Each point is reached from the start by the listed moves, each made once or not at all, plus a little noise. Is the number of moves made odd or even? Then give how often each move was made.
In the rows, zero is written as 128.

Moves:
(1): [169 121]
(2): [136 171]
Start: [139 134]
Points:
[179 125] => odd (1, 0)
[187 169] => even (1, 1)
[147 176] => odd (0, 1)

Moves:
(1): [142 145 152 128 147 124 146 128 118 128 152 144]
(2): [124 164 134 142 124 134  86 127 128 138 138 144]
(3): [ 98  91 154 123 126 108 112 158 123 120 103 169]
(4): [114 102 123 135 143 161 118 139 157 116 144 122]
(5): [ 92 123 153 144 137 133 150  89  97 141 100 137]
(6): [121 144 147 120 121 152 115 140 109 129 129 127]
(7): [ 92 130 151 139 110 145 129 120 152 119 121 118]
(8): [110 130 141 134 156 118 150 180 136 138 129 141]
(9): [112 135 121 100 134 136 123 115 144 138 140 138]
(10): [160 107 153 118 119 160 117 148 138 157 125 136]
(11): [ 99 130 114 139 123 109 129 123 127 133 163 136]
Start: [144 126 116 106 132 120 110 137 132  98 103 140]
Points:
[117 206 167  88 175 142  93 189 127 129 155 192] => odd (1, 1, 0, 0, 0, 1, 0, 1, 1, 0, 0)
[  7 135 203 119 188 138  85 179 126 125 149 247] => odd (1, 1, 1, 1, 1, 1, 0, 1, 1, 0, 1)
[ 34  58 239 143 167 154 135 203 155 121 116 213] => even (1, 0, 1, 1, 1, 0, 1, 1, 0, 1, 1)
[ 56 148 172 125 110 168  76  92 149 156 118 176] => even (0, 1, 0, 0, 1, 0, 1, 0, 1, 1, 1)

Moves:
(1): [145 140 133 152 114 116 135 128 130 143 115 121 124 130 122 130 140 118
 133 137 136 149 131 119 121 105]
(2): [130 146 120 126 124 135 115 116 138 127 145 125 129 115 134 127 119 125
 141 137 118 127 133 130 147 148]
(3): [135 139 132 124 138 132 134 142 134 106 142 136 119 139 123 141 126 123
 124 124 121 122 132 138 131 133]
(4): [130 119 135 147 137 123 141 122 121 116 127 118 134 140 134 117 125 125
 113 120 128 143 128 118 132 124]
(5): [118 155 127 151 149 134 121 161 117 145 115 131 128 129 130 122 136 135
 135 128 124 108 134 145 133 131]
(6): [113 128 157 126 140 144 113 129 125 123 124 142 133 127 130 131 121 129
 119 130 117 119 114 110 113 115]
(7): [126 133 134 116 137 147 142 124 133 120  99 145 124 121 119 134 140 144
 143 131 131 133 120 122 131 153]
(8): [131 137 127 133 125 132 120 148 131 133 123 129 147 124 127 122 120 130
 114 127 119 126 128 129 135 127]
(9): [130 129 113 132 140 166 126 149 159 116 126 127 122 130 133 139 138 121
 131 145 132 132 142 137 133 130]
(10): [128 138 140 121 133 129 139 129 130 154 138 130 118 128 130 121 118 132
 120 119 139 122 121 120 122 130]
(11): [131 122 133 134 125 132 131 136 143 122 149 128 141 130 134 115 128 120
 145 114 122 126 118 133 123 125]
(12): [131 117 130 148 117 125 128 122 125 119 124 134 140 130 140 136 134 132
 127 128 136 138 126 133 123 122]
(13): [141 124 142 121 131 135 126 118 140 134 131 131 139 134 133 126 125 127
 120 132 121 110 139 130 126 136]
(14): [127 137 116 117 128 151 120 115 119 132 131 127 140 148 130 139 106 138
 134 120 119 128 120 131 130 136]
(15): [144 120 145 113 139 128 132 138 123 121 135 108 122 127 141 128 141 140
 131 121 115 138 124 132 121 130]
(16): [129 121 124 128 129 122 126 126 128 132 136 114 136 134 131 139 135 122
 129 130 118 135 114 128 132 139]
(17): [115 137 113 140 130 134 136 138 129 149 123 131 104 140 131 120 157 120
 117 116 118 145 139 115 128 118]
(18): [136 127 128 124 147 124 112 126 135 121 162 127 122 129 113 134 122 144
 129 111 125 122 127 112 118 144]
(19): [110 132 128 139 131 121 122 134 133 145 126 131 136 128 121 132 132 122
 130 123 133 148 135 138 130 125]
(20): [130 131 135 125 108 130 128 127 113 148 143 134 144 136 110 120 133 126
 120 147 136 128 124 132 121 121]
(21): [ 96 141 128 129 117 134 117 128 120 120 133 118 145 133 136 144 126 120
 123 106 144 132 141 107 124 112]
(22): [139 142 116 119 130 138 127 109 129 149 130 122 115 116 116 128 123 105
 108 120 131 128 136 136 106 133]
(23): [127 108 133 130 113 110 142 122  96 138 148 123 139 123 119 144 112 121
 136 122 130 131 139 113 137 126]
(24): [121 131 133 129 123 139 144 115 133 127 136 115 114 118 110 135 129 147
 125 124 117 117 130 142 134 127]
Start: [128 120 128 129 141 106 145 146 132 153 136 120 129  99 127 145 129 134
 104 126 134 137 142 120 102 154]
Points:
[ 90 229 148 153 182 222 142 200 180 198 139 116 151 115 102 196 125 119
  98  80 114 142 137 136  78 158] => odd (1, 0, 1, 0, 1, 1, 1, 1, 1, 1, 1, 0, 0, 1, 0, 1, 0, 0, 1, 0, 1, 1, 0, 1)
[ 79 138 125 192 127 168 152 195 159 160 129 136 184 131 133 144 184 115
  87 102 151 207 162 102  99 132] => even (0, 0, 0, 1, 0, 0, 1, 1, 1, 0, 1, 1, 0, 0, 0, 0, 1, 0, 1, 1, 1, 0, 0, 0)
[140 162 131 172 110 124 164 132 102 213 191  72 163 118 156 151 116  97
  81  49 127 203 161  73  86 127] => odd (1, 1, 0, 1, 0, 0, 0, 1, 0, 1, 1, 1, 0, 1, 1, 0, 1, 0, 0, 0, 1, 1, 1, 0)
[179 204 145  94 198 233 140 178 191 193 230 102 140 112  93 166 120 166
  99 101  72  92 134 168  96 249] => even (0, 1, 1, 0, 1, 0, 1, 1, 1, 1, 1, 0, 1, 1, 1, 1, 0, 1, 0, 1, 0, 1, 0, 1)
[136 188 206 144 143 170 132 145 132 215 156 124 166  90 136 139 147 125
 104 107 141 130 141 106  49 154] => odd (1, 1, 0, 0, 1, 1, 1, 0, 0, 1, 1, 1, 1, 0, 1, 0, 0, 0, 0, 1, 1, 1, 0, 0)
[119 183 125 183 124 181 132 188 146 213 167  68 191 121 114 182 158 117
  96 101 125 176 152 170  76 124] => even (1, 0, 0, 0, 1, 0, 0, 1, 1, 0, 1, 1, 0, 1, 1, 1, 0, 0, 1, 1, 1, 1, 0, 1)
[123 163 167  83 147 188 130 160 120 153 174 115 188 126 114 177 120 125
  82  88 101 144 107 110  60 168] => odd (0, 0, 1, 0, 0, 1, 1, 1, 0, 0, 1, 0, 0, 1, 1, 1, 0, 0, 0, 1, 1, 1, 0, 0)

Moves:
(1): [126 133 124 126 113 120 140 121 138 129 146 125 115 133 122 124 123 123
 131 138 116 134 110 142]
(2): [132 147 118 128 123 123 125 130 121 123 144 132 140 132 129 128 129 131
 118 147 132 130 116 118]
(3): [136 138 129 138 120 128 130 131 135 139 121 136 143 128 138 132 117 119
 131 123 119 127 109 128]
(4): [147 128 133 132 102 113 122 114 121 140 161 132 132 149 149 109 138 112
 140 113 104 125 144 120]
(5): [116 114 122 128 122 137 138 122 127 139 129 134 129 141 143 148 141 120
 133 145 139 129 134 132]
(6): [124 131 131 136 144 140 132 135 132 135 135 157 148 146  95 112 134 156
 128 123 137 123 130 120]
(7): [135 123 129 135 128 120 145 135 112 118 142 130 121 125 122 136 133 124
 119 131 124 144 116 131]
(8): [120 134 126 138 113 135 126 140 131 117 120 134 120 136 143 141 131 129
 112 129 119 136 134 130]
(9): [132 124 118 119  96 112 113 145 142 131 123 115 108 140 104 127 132  95
 135 105 115 130 118 107]
(10): [106 152 147 128 105 148 106 103 113 128 105 149 163 128 140 115 141 128
 102 139 135 131 134 149]
(11): [ 98 138 111 136 147 131 130 131 127 127 136 117 124 124 132 127 113 131
 121 117 125 142 111 120]
(12): [123 129 127 129 133 109 118 157 144 134 139 108 136 135 119 119 110 127
 100 140 145 136 128 150]
(13): [139 124 124 134 131 139 139 143 118 150 128 124 111 113 129 111 109 147
 129 130 131 128 118 111]
(14): [134 127 128 111 123 137 135 129 121 128 123 126 123 131 124 150 103 135
 120 108 131 130 129 124]
(15): [121 135 132 129 130 109 122 130 120 122 125 146 116 130 133 130 130 131
 131 129 137 127 138 138]
(16): [126 105 128 142 117 119 123 116 112 121 150 110 113 121 113 149 130 135
 133 116 131 123 117 137]
(17): [130 127 136 119 122 138 106 125 135 127 134 152 132 117 133 131 132 110
 128 131 120 142 141 141]
(18): [126 121 120 117 129 117 127 122 114 142 124 128 141 136 122 126 124 133
 139 136 108 127 135 138]
(19): [104 135 143 141 132 146 139 123 128 157 134  95 127 128 116 138 136 122
 135 113 132 131 135 118]
(20): [138 135 159 109 141 120 121 148 109 119 125 119 130 146 123 145 135 138
 134 130 123 123 101 131]
(21): [ 99 126 145 126 124 121 132 141 130 128 129 132 135 116 120 126 124 127
 138 127 117 103 131 116]
(22): [140 127 136 122 104 134 132 126 126 107 127 123 142 125 141 117 119 135
 150 143 126 156 146 113]
(23): [126 142 130 126 132 156 137 140 116  99 115 154 128 134 131 110 102 120
 127 153 127 128 137 122]
(24): [130 136 113 117 115 141 137 145 123 127 124 117 133 115 125 126 133 143
 134 129 137 131 129 141]
Start: [137 119 146 108 137 150 120 128 130 135 103 128 136 112 105 125 154 153
 114 145 129 131 125 119]
Points:
[ 92 138 182  68 138 182 137 189  72 196 120 156 166 127  59 163 147 211
 143 156 140 120 128 108] => even (0, 1, 0, 0, 1, 1, 0, 0, 0, 0, 0, 0, 1, 1, 1, 0, 1, 1, 1, 1, 1, 0, 0, 1)
[162 110 135 113  50 191 171 149  64 111 135 173 171 165 115 146 123 182
 147 156  93 175 148 118] => even (0, 0, 1, 1, 1, 1, 1, 1, 0, 0, 0, 0, 0, 1, 0, 1, 0, 1, 0, 0, 0, 1, 1, 1)
[107 165 170  95  98 133 154 224  93 156 181  70 100 155  58 111  76 122
 101 129  90 153  56  66] => odd (1, 1, 0, 1, 0, 0, 1, 0, 1, 0, 1, 1, 1, 1, 0, 0, 0, 0, 1, 1, 1, 0, 1, 0)
[ 77 111 179  75  90 140 129 147 133 169 132 119 152 124  97 154 114 139
 139 174 121 168 173 151] => even (1, 0, 0, 0, 1, 0, 0, 0, 0, 0, 0, 1, 0, 1, 1, 0, 1, 1, 1, 0, 1, 1, 0, 0)
[ 81 166 189 130  83 199 118 149  25 125 110 163 168 130 142 162 126 159
 108 210 111 208 101 129] => even (0, 1, 1, 0, 1, 0, 1, 1, 0, 1, 1, 0, 1, 0, 1, 1, 1, 1, 1, 1, 0, 1, 1, 0)
[ 94 146 164 105  73 142 132 190 121  70 142 190 142 128 133 128 119 124
  96 249 124 188 151 143] => odd (1, 1, 0, 0, 1, 0, 1, 1, 0, 0, 0, 1, 0, 0, 1, 0, 1, 0, 0, 0, 1, 1, 1, 0)
[141 139 156  87  36 173 153 204  73 120 190 157 139 144  73 131  94 151
 161 148  80 178  62  72] => even (1, 1, 1, 1, 1, 1, 1, 0, 1, 0, 1, 0, 1, 1, 0, 1, 1, 0, 0, 1, 1, 1, 1, 1)
[162 150 173  95  93 174 122 220 141 139 124 140 166 125  91 104 114 199
 113 179 121 186  92 147] => even (1, 0, 1, 0, 0, 1, 0, 1, 0, 0, 0, 1, 1, 0, 0, 0, 1, 0, 0, 1, 0, 1, 0, 1)
[101 136 210  91  86 195 152 220  96  90 152 117 148 129  39 158 108 186
 111 161 124 179 119 145] => even (1, 0, 0, 0, 0, 1, 1, 1, 0, 0, 0, 1, 0, 1, 0, 1, 1, 0, 1, 1, 1, 1, 1, 1)
[ 78 132 159 111  50 183 151 156  68 158 111 101 123  94  42 106 133 144
 127 154  93 136 100 127] => odd (1, 0, 0, 0, 0, 0, 1, 0, 1, 1, 0, 0, 1, 0, 0, 1, 0, 1, 1, 0, 1, 0, 1, 1)

Moves:
(1): [118 120 129 120 133 127 128 128 136 119 136 122 125 121 117 129 134 115
 112 129 129 130 138 120 123 126 137]
(2): [134 130 118 117 128 125 108 134 120 106 131 126 116 130 131 140 127 144
 122 141 135 118 118 135 132 155 134]
(3): [143 121 124 128 123 121 124 113 123 125 147 138 142 127 136 134 134 120
 125 133 131 138 135 141 143 141 131]
(4): [120 122 123 137 120 136 133 116 128 122 110 133 121 118 126 139 149 130
 112 129 141 123 117 124 118 131 127]
(5): [132 127 118 122 118 126 138 119 133 121 120 137 139 142 147 113 134 107
 136 121 137 126 112 135 113 124 137]
(6): [129 139 129 136 139 106 114 127 139 123 122 137 132 129 122 131 103 131
 132 126 126 128 137 133 134 119 126]
(7): [138 124 120 125 121 121 135 117 134 131 118 138 131 118 135 131 125 132
 123 132 117 118 123 116 121 131 131]
(8): [ 86 118 125 120 132 136 127 112 124 112 120 137 127 125 147 128  97 128
 130 113 112 133 134 151 108 124 126]
(9): [133 129 125 117 131 128 122 132 109 121 122 133 127 136 118 130 128 133
 122 132 120 142 122 128 124 125 132]
(10): [121 131 139 126 142 137 127 124 121 126 148 128 125 135 121 125 121 136
 137 130 128 121 125 117 117 126 119]
(11): [125 139 129 142 132 136 144 132 128 128 135 122 127 133 134 125 117 128
 113 122 124 127 128 125 123 113 125]
(12): [123 138 155 109 133 132 131 127 126 125 136 143 132 128 138 140 151 125
 123 128 130 135 140 140 127 127 127]
(13): [144 135 133 136 130 140 118 126 144 130 126 135 127 131 141 144 118 111
 118 107 112 122 165 126 131 143 138]
(14): [122 116 121 133 117 125 134 132 139 135 128 119 111 132 122 136 139 133
 128 115 124 131 117 114 123 108 142]
(15): [113 134 128 125 125 118 117 127 123 112 136 113 154 138 124 111 136 131
 127 126 124 137 120 133 108 125 134]
(16): [109 129 111 132 126 127 124 126 130 129 130 133 118 122 125 129 140 122
 127 140 124 130 125 141 127 131 135]
(17): [118 138 122 118 127 118 121 129 123 131 141 135 132 113 116 116 133 127
 124 115 140 123 120 124 132 127 111]
(18): [130 134 133 120 127 142 131 132 140 135 138 149 127 120 120 116 124 135
 138 124 133 139 137 129 122 111 141]
(19): [125 128 138 129 130 128 128 126 131 121 126 126 136 126 126 125 129 123
 130 125 125 137 113 124 133 138 139]
(20): [126 132 127 137 124 132 130 130 112 115 125 130 136 112 133 137 135 120
 132 125 124 124 141 129 124 123 138]
(21): [129 131 123 136 120 127 122 137 132 120 127 131 120 119 114 129 133 126
 127 133 128 139 135 129 123 121 114]
(22): [129 136 111 125 115 133 138 134 148 121 122 124 131 140 119 139 121 134
 131 128 130 118 119 123 121 127 128]
(23): [123 140 120 123 120 128 107 129 128 128 120 124 122 128 135 144  99 126
 119 140 135 138 131 130 125 132 142]
(24): [117 122 142 134 119 133 126 141 126 126 128 139 124 119 127 128 130 126
 121 125 135 120 125 120 130 127 133]
Start: [136 127 135 137 134 127 116 136 123 103 121 122 108 114 144 110 121 123
 148 103 117  98 129 107 128 141 140]
Points:
[102 135 151 106  91 153  80  98 131  39 105 205 144  97 186 129 117  83
 107  80 105 154 148 141  62 148 200] => even (0, 0, 1, 1, 1, 0, 1, 1, 1, 0, 0, 1, 1, 0, 1, 0, 0, 1, 1, 0, 1, 0, 1, 1)
[143 168 107 144 106 125  49 144 156  44 155 140 113 120 127 160  75 135
 148  94 110 114 174 109  95 135 191] => even (0, 1, 1, 0, 0, 1, 0, 0, 0, 1, 0, 0, 1, 1, 1, 0, 0, 1, 0, 1, 1, 1, 1, 0)
[ 73 149  73 141 104 143 113  85 176  59 131 186 103  86 162 149  70  80
 111  56 107  92 159 109  55 102 198] => odd (1, 0, 1, 1, 1, 1, 1, 1, 0, 1, 1, 0, 1, 1, 0, 1, 1, 1, 0, 1, 0, 1, 1, 0)
[ 91 163 178 121 145 168 113 129 107  49 133 157 147 111 175 114 104 104
 129  52  69 141 179 140  75 119 189] => odd (0, 0, 0, 0, 0, 0, 0, 1, 1, 0, 1, 1, 1, 0, 1, 0, 0, 1, 1, 1, 0, 0, 0, 0)
[107 170 140 115 118  95  68 130 108  19 171 165 143  87 153 122 115  94
 102 108 139 102 138 115  81 136 158] => odd (1, 1, 1, 0, 1, 1, 1, 0, 0, 1, 1, 1, 0, 0, 1, 0, 1, 0, 0, 1, 1, 0, 1, 1)
[ 97 140 120  98 119 133  99  87  94   7 133 171 151  94 195 134 148  79
  76  64 100 105 153 142  62 164 176] => even (1, 1, 1, 1, 1, 0, 1, 1, 1, 0, 1, 1, 1, 0, 1, 0, 1, 0, 0, 1, 0, 0, 0, 0)

Moves:
(1): [129  96 135 108 132 138 115 105 102 144 134 107 140 112 103 144 153 103
 115 114 121 104 102 119 123 122 145]
(2): [130 137 136 127 135 121 128 130 132 117 135 138 138 130 114 136 132 138
 138 108 129 136 141 108 135 117 108]
(3): [134 135 135 126 128 143 136 144 126 138 103 139 116 134 148 123 122 105
 100 122 122 122 140 117 143 128 113]
(4): [104 123 126 127 143 118 125  99 123 105 142  84 124 109 121 132 103 121
 127 150 120 130 124 112 118 150 139]
(5): [129 131 127 137 133 132 147 118 122 146 127 127 123 126 125 129 111 128
 117 132 121 123 125 114 136 131 115]
(6): [121 121 135 135 133 156 121 148 114 139 128 135 139 134 127 122 143 122
 117 119 119 130 129 129 138 125 123]
(7): [122 140 145 121 143 120 142 125 122 128 132 132 115 141 137 115 111 131
 119 121 129 123 130 118 139 132 127]
(8): [125 125 143 156 115 133 112 125 149 130 147 122 144 134 147 131 123 152
 130 145 113 149 133 137 132 121 136]
(9): [127 116 131 137 123 130 104 121 120 134 132 109 127 132 125 126 121 116
 144 134 115 122 137 123 132 109 150]
(10): [119 143 104 110 120 120 123 130  99  85 140 123 113 124 143 146 120 138
 125 131 140 132 133 113 134 143 113]
(11): [129 130 141 137 137 117 153 147 126 144 128 120 129 141 129 110 140 138
 136 124 139 142 146 117 152 126 148]
(12): [118 129 143 126 131 149 103 133 117 139 140 147 118 125 117 145 133 121
 109 106 114 112 152 121 130 103 121]
(13): [114 138 140 119 129 153 120 134 105 144 141 125 137 108 115 164 136 108
 118 116 138 115 127 135 129 141 109]
(14): [123 130 116 124 110 122 131 128 123 135 121 135 110 119 146 122 127 131
 131 120 140 130 113 135 113 139 112]
(15): [109 116 130 145 145 141 113 125 126 117 108 121  92 156 168 141 124 109
 123 140 113 118 127 103 125 112 114]
(16): [145 125 131 132 116 126 144 137 125 119 131 138 130 135 139 122 128 150
 125 113 112 132 131 151 123 138 135]
(17): [113 131 132 115 116 110 131 126 122 119 124 118 116 128 133 126 134 121
 134 139 129 117 120 125 122 127 131]
(18): [105 136 143 137 124 107 134 149 143 113 142 140 136 122 140 143 120 116
 120 129 135 129 116 141 124 125 137]
(19): [140 139 132 133 117 158 135 140 120 131 153 123 144 125 123 128 138 116
 110 113 129 123 131 137 130 133 140]
(20): [117 129 122 133 151 122 137 108 133 117 135 123 133 140 130 114 103 122
 130 139 124 126 162 127 137 133 129]
(21): [124 115 130 121 131  88 113 124 128 124 131 109 117 123 131 118 145 142
 139 121 126  95 106 118 119 110 140]
(22): [132 115 132 145 142 124 126 132 146 140 125 118 128 149 136 119 121 116
 116 148 115 136 128 134 117 130 127]
(23): [141 133 116 134 133 123 141 111 137 124 113 131 111 127 122 132 122 125
 107 122 119 127 113 139 130 137 117]
(24): [112 114 138 126 134 146 124 154 125 113 121 133 100 141 156 124 122 106
 124 141 144 128 140 126 140 119 103]
Start: [130 130 134 130 144 145 108 108 140 135 131 132 130 116 141 135 137 132
 138 151 142 105 105 139 112 128 126]
Points:
[ 97 110 153  80 106 202 112 160  15 133 150 107  81  89 195 167 180  67
  58  94 146  18  67 121 128 148  69] => even (1, 0, 1, 0, 1, 1, 0, 0, 0, 1, 0, 0, 1, 1, 0, 1, 1, 0, 1, 0, 1, 0, 0, 1)
[ 69 115 176 133 211 147  84  58 127 127 186  93 145  84  86 212 109  50
  66 130 105  68 119 122 103 134 106] => odd (1, 1, 0, 1, 0, 0, 0, 0, 0, 0, 0, 1, 1, 0, 0, 0, 0, 1, 0, 1, 0, 1, 1, 0)
[ 93 113 167 124 163 149 103 117 100  99 154  99  77 156 219 116 131  80
  54 134 118  62 105  99 145 125  69] => odd (1, 1, 1, 0, 0, 1, 1, 1, 0, 1, 0, 0, 0, 1, 0, 0, 1, 0, 1, 1, 1, 1, 1, 1)
[ 79 156 161 107 191 225 146  85  19 161 177  91  91  88 136 171 107  50
   7  87 127  52 141  78 171 177  83] => even (1, 0, 1, 1, 1, 1, 1, 0, 0, 1, 1, 1, 1, 1, 0, 0, 0, 0, 1, 1, 0, 0, 1, 0)
[ 68  97 174 147 178  68  80 129 165  89 152  96 102 155 180 117 110  85
 160 187 132  69 131 116 114  75 128] => even (0, 1, 0, 0, 0, 0, 0, 0, 1, 0, 0, 0, 0, 0, 0, 0, 1, 1, 0, 1, 1, 1, 0, 1)
[ 79 100 169 153 158 157  87 136  77 154 118  67  72 126 210 136 147  97
 117 130 107  61 107  98 125 127 127] => even (0, 0, 1, 1, 0, 1, 0, 0, 1, 0, 1, 0, 1, 1, 1, 1, 0, 0, 0, 0, 1, 0, 0, 0)
[105 143 124 147 153 182 128 118  83 121 162 120  60 136 178 133  95  94
  93 133 147  91 178 112 165 120  96] => even (0, 0, 0, 0, 1, 0, 0, 0, 1, 1, 1, 1, 0, 1, 0, 0, 0, 0, 1, 1, 0, 0, 1, 1)
[ 54 127 163 174 148 138  92 155 129 108 185 100 110 146 228 154  90  95
 132 198 163 135 158 146 140 135 111] => even (0, 0, 0, 0, 0, 0, 0, 1, 1, 1, 1, 0, 1, 1, 0, 0, 0, 1, 0, 1, 0, 1, 0, 1)
[ 76 174 186 143 125 105 112 159 107  99 200 140  98 123 185 146 162 156
  89  84 136  86 107 112 144 100 113] => odd (0, 1, 0, 0, 0, 1, 1, 1, 0, 1, 1, 1, 0, 1, 0, 0, 1, 1, 1, 0, 1, 0, 1, 0)
